Rows are points. Each copy is the shape, with its points in the same order, turned, moved and blurred by noise. Is it also mirrored, or only turned?

Shape, 8 rows:
[[ 45  18   9]
 [ -8  15  28]
 [ -5 -68  17]
 [-10  24  25]
 [ 27  -1  11]
 [ 40  -1 -65]
 [  4  18  44]
 [-53  11  67]]
Copy 1 (8 x 3):
[[-32  10  20]
 [  4  40 -11]
 [ 40 -34   2]
 [  0  33 -16]
 [-10   2  16]
 [-76 -41  -1]
 [  8  44  -2]
 [ 58  55 -34]]
Copy 1 is: mirrored
Copy 2 (8 x 3):
[[ 38 -38   0]
 [-10 -31  23]
 [ 22  30  70]
 [-14 -36  15]
 [ 30 -21  16]
 [ 49  25 -42]
 [ -3 -49  31]
 [-53 -40  59]]
Copy 2 is: mirrored
Copy 3 (8 x 3):
[[ 46  10  -2]
 [ -3  31  22]
 [-43 -38   2]
 [ -1  41  17]
 [ 19   8   0]
 [ 29   7 -78]
 [  7  28  39]
 [-42  44  63]]
Copy 3 is: only turned
Copy 4:
[[ 54  26  25]
 [  3   8  46]
 [ 28 -74  35]
 [  2  15  42]
 [ 41   3  25]
 [ 45   3 -47]
 [ 14  15  58]
 [-29  -6  95]]
Copy 4 is: only turned

Shape (9 x 6):
[[ 10  15 -16  19  13   0]
 [ 13   9  26  14  -4  16]
 [-95   4  -5  24   4   5]
 [  8   1 -13  20   7   8]
 [  1   6  22   8  21  11]
 [  8  17  -1 -24  -3  -9]
 [ 18 -17  21  -9  25 -26]
 [ -9 -14 -15 -33  10   1]
 [ -2 -13 -24  40  -9  -8]]
Copy 1 (9 x 6):
[[ 20  13 -11   9  -4   1]
 [ -1   6  20 -18 -13  -4]
 [-68  -7 -64  13 -12 -19]
 [ 16   3 -14  -3  -2   3]
 [-10   6  14   2   6   0]
 [  9 -11  13  24 -26  18]
 [ 11 -27  30  24  14  -9]
 [ -3 -32  -7  25  -3  34]
 [ 25 -13 -35 -10  -4 -20]]
Copy 1 is: mirrored
Copy 2, 9 rows:
[[ 19   9 -26  29   6  -2]
 [  5  -1  10  25  16  18]
 [-90  18 -37  -8   4  -7]
 [  8  -5 -23  21   1   2]
 [  0  12  -4  26  32   8]
 [ 27  19   0 -13   4  -2]
 [ 25  -3   2  10  41 -28]
 [ 15   1 -21 -31  20  -4]
 [ -6 -22 -27  29 -19 -14]]
Copy 2 is: only turned

Shape (15 x 9):
[[ 10  54  62  53  23  -6 -15  42   7]
 [ 38 -37  43  -2 -15 -28  11 -28 -28]
 [  9  32 -46 -49 -45  27  10  20  25]
 [-43 -19 -23 -44 -39  67  -8 -50  42]
 [ 54  49 -43 -26  33  57 -35  13  29]
 [-28  34 -34 -25  16  33   4  15 -63]
 [-45 -14  16 -44 -81  -6 -57  29 -13]
 [-18  59  30 -48 -25 -12 -24  -9  11]
 [ 50 -21  49  65  -6  31  12 -40  -9]
 [-21  -5 -16  60 -66  18 -32  30  35]
 [ 52  49  -7  63  12   4  20   1  40]
 [-39 -42  41 -36   7  17   3 -28 -59]
 [  9 -59 -32 -50 -16  70  42   1  -8]
 [ 23 -50 -48 -18 -81  30  20 -29 -16]
 [ -8  37  51  59 -79  43   2  -4   5]]
Copy 1 (15 x 9):
[[ 37  62  58  44  44 -49   7  45 -15]
 [ 34 -11  30 -22 -16 -11  12 -22 -37]
 [ -1  26 -63 -30   8 -23  -3  40  56]
 [-38  -1  -1 -43  -3  18 -49  12  95]
 [ 57  43 -49 -20  71   8 -44  60  36]
 [-48  48 -24 -18  41  25   4  43 -23]
 [-51   5  -3 -34 -48 -68 -51  47  -1]
 [-13  71  -3 -26  14 -57 -27  -3  14]
 [ 67   4  63  27 -19  43   2   5  -4]
 [ -3  -9   2  62 -31 -34 -31  65  41]
 [ 70  38  -5  65  37  -6  21  21  32]
 [-50  -1  48 -58   5  18  -1  -2 -32]
 [-11 -38 -21 -68   1  44  16  47  39]
 [ -3 -34 -45 -24 -64  34  -1  20  31]
 [  8  61  51  38 -54 -11  -2  42  41]]
Copy 1 is: only turned
Copy 2:
[[ 15  33  58  51 -15 -54 -17  53  53]
 [ 42 -56   8  17 -24 -42  30 -11   1]
 [  1  70 -59 -25 -15 -18  33  -5  17]
 [-35   5 -42 -66 -18  18  29 -55  49]
 [ 64  84 -26  -8  20  16 -11 -13  59]
 [-20  51   2   8  35   7  -8 -15 -31]
 [-28   0 -27 -65 -69 -30 -30  16 -21]
 [ -1  49  15 -35 -30 -70  -7 -24  14]
 [ 27 -47  26  64 -31   3  29  -7  57]
 [-39   3 -54  20 -57 -16 -28  43  64]
 [ 35  40 -13  72  -3 -42  21   8  91]
 [-17 -52  33 -31  11  -1  10 -23 -27]
 [  6 -10 -49 -37  16  44  72   1   1]
 [  1 -24 -87   4 -39  18  54 -33  -7]
 [-42  15  24  43 -89 -12  19  10  51]]
Copy 2 is: only turned
Copy 3, 15 rows:
[[ 23  34  49  10  33 -47 -63  43  -6]
 [-20  29  55   1  -5  -9   2 -64 -10]
 [ 43  18 -48 -15 -54   4   0  10  26]
 [ 20 -75 -24   0 -59  44  -2 -12   8]
 [ 68   7 -54 -59  30  13 -25  12  -3]
 [  8   0 -56   6 -15 -20  -3  19 -81]
 [-60 -19  -2 -32 -87 -13 -53   3   1]
 [ 25  -7   9 -37 -64 -49 -59 -15 -13]
 [ 15  19  64  53  41  48 -18 -34  -9]
 [-25  -6 -22  42 -13   2 -59  23  46]
 [ 70  38  -2  37  45  -8 -41  -6  24]
 [-46 -23  39  -7 -32   2  22 -25 -79]
 [ -5 -12 -23  -4 -28  48  71   4 -15]
 [-18  22 -51  15 -58  54  24 -52  13]
 [ 15  10  48  60 -33  32 -78  29   7]]
Copy 3 is: mirrored

Shape:
[[-14 -14  -1 -13 -54 -41 -14 -14  10   1  11 -11]
 [ 12 -34 -14   7 -25  -3 -45 -10  50 -24 -38  -7]
 [ -7  60  14 -29  16  32  -5   3 -18 -34  67 -15]
 [-19 -10   0  -2 -16 -19 -18  24  45  55 -16  11]
 [  6 -17 -25 -23 -15 -30 -55 -27  11  33  15  -3]
 [ 33  28 -13   1 -15 -17 -18  36 -46 -17 -14  47]
 [  9  -5 -30  -9   7 -57  -6   1  43  15  -4 -41]
 [ -4   7 -41  34 -23 -26 -26 -19  17  12 -17  -2]
 [ 29 -20 -11   4  31  -1  20   1 -38  -2 -25  77]
 [-11  53  46  10   5  13  27  -9 -11 -25  72  20]
 [ 12  70  -7 -26 -11  36   6 -20  26 -13  52  14]
 [ 40   6  15  11  27  -8 -32  16 -21 -11 -17  47]
 [ 23  46   4 -27   7  19  27  22  21 -50  95  30]
 [ 27  11  18 -11 -35 -45 -26 -35  19  18 -42   3]
 [-17  -8 -19 -33 -24 -20 -10  -9  20  10 -35 -21]
 [ 41 -17  -2  10 -30   4  -3   1  -1  32  -9 -17]]
Copy 1, 16 rows:
[[  6  17 -31  35 -70 -13 -21  -4  10  -1  -8  -9]
 [ 34  -3 -27 -11 -53  21   0 -27  49 -39  -3 -25]
 [-53  38 -11 -44  19 -45 -43 -12 -29   5   6  10]
 [ 27 -41  -8  16 -40 -34  -8  14  49  15 -31 -10]
 [ 18   1 -48  23 -49 -24 -43 -29  53  11  13  17]
 [  4  36 -23   3   6  25 -47  26  20 -17 -58  42]
 [ 29 -24 -84  17 -27 -20 -12 -17  16  12 -12 -30]
 [  7   0 -32  23 -24  28 -16 -12  47  20 -10 -22]
 [ 22   7 -14  19  28  28  16  21  23 -13 -23  82]
 [-55  53  16   4  30 -50  -1   0 -27  11  -5   8]
 [-27  60 -14 -47  12 -36 -15  14  18  25  14  -8]
 [ 20  17 -13   7  27   4 -20 -19  33 -27 -48  49]
 [-61  60 -41 -33  35 -62  -2  35  -4 -27  11   8]
 [ 60  39 -22  20 -49  -9  -8 -29  32  16 -36  -3]
 [ 35 -14 -38 -11 -65   3 -11  -6   9  19 -13  -4]
 [ 58   6 -10  22  -6  -4 -36  10  18  -8   7 -13]]
Copy 1 is: only turned
Copy 2:
[[-14  26 -44   2 -62  18 -23 -20  -8 -14 -18   3]
 [  8 -13 -54   7  -7  49 -30   1   0 -49 -46   6]
 [ -9  47  15 -34 -16 -20 -14  10  53  10  34 -38]
 [-10 -22 -30  -8 -25  33  12   4 -29  30 -39  25]
 [-25   4 -62 -12 -21  30 -50 -25 -13  19 -25  -9]
 [ 25  29   0 -29   6  -2 -46  19 -43 -20  29  26]
 [  4  31 -31  37 -27  11 -28   6  -5  26 -65  -2]
 [-16  29 -32  37  -6  44 -19 -26 -22  10  -9  27]
 [ 22  -8 -13  -2  45 -46 -16  13 -60 -39  20   2]
 [ 14  29  19 -13 -28 -49  10  -1  48  12  67  -5]
 [ 13  57 -28 -46   7  -6  23  -9  45  19  31  -2]
 [ 32 -16   4 -19  19 -14 -45  21 -22 -16  11  23]
 [ 10  53 -34 -35 -11 -54   6  53  66   2  56  12]
 [ 38  14 -28 -16 -24  14 -29 -49 -24  -2 -51  25]
 [-16  27 -26  -5 -21  29   0  -8 -26 -10 -53 -13]
 [ 47   7 -38   7 -23  30  -6  -3 -28   7   6 -15]]
Copy 2 is: only turned
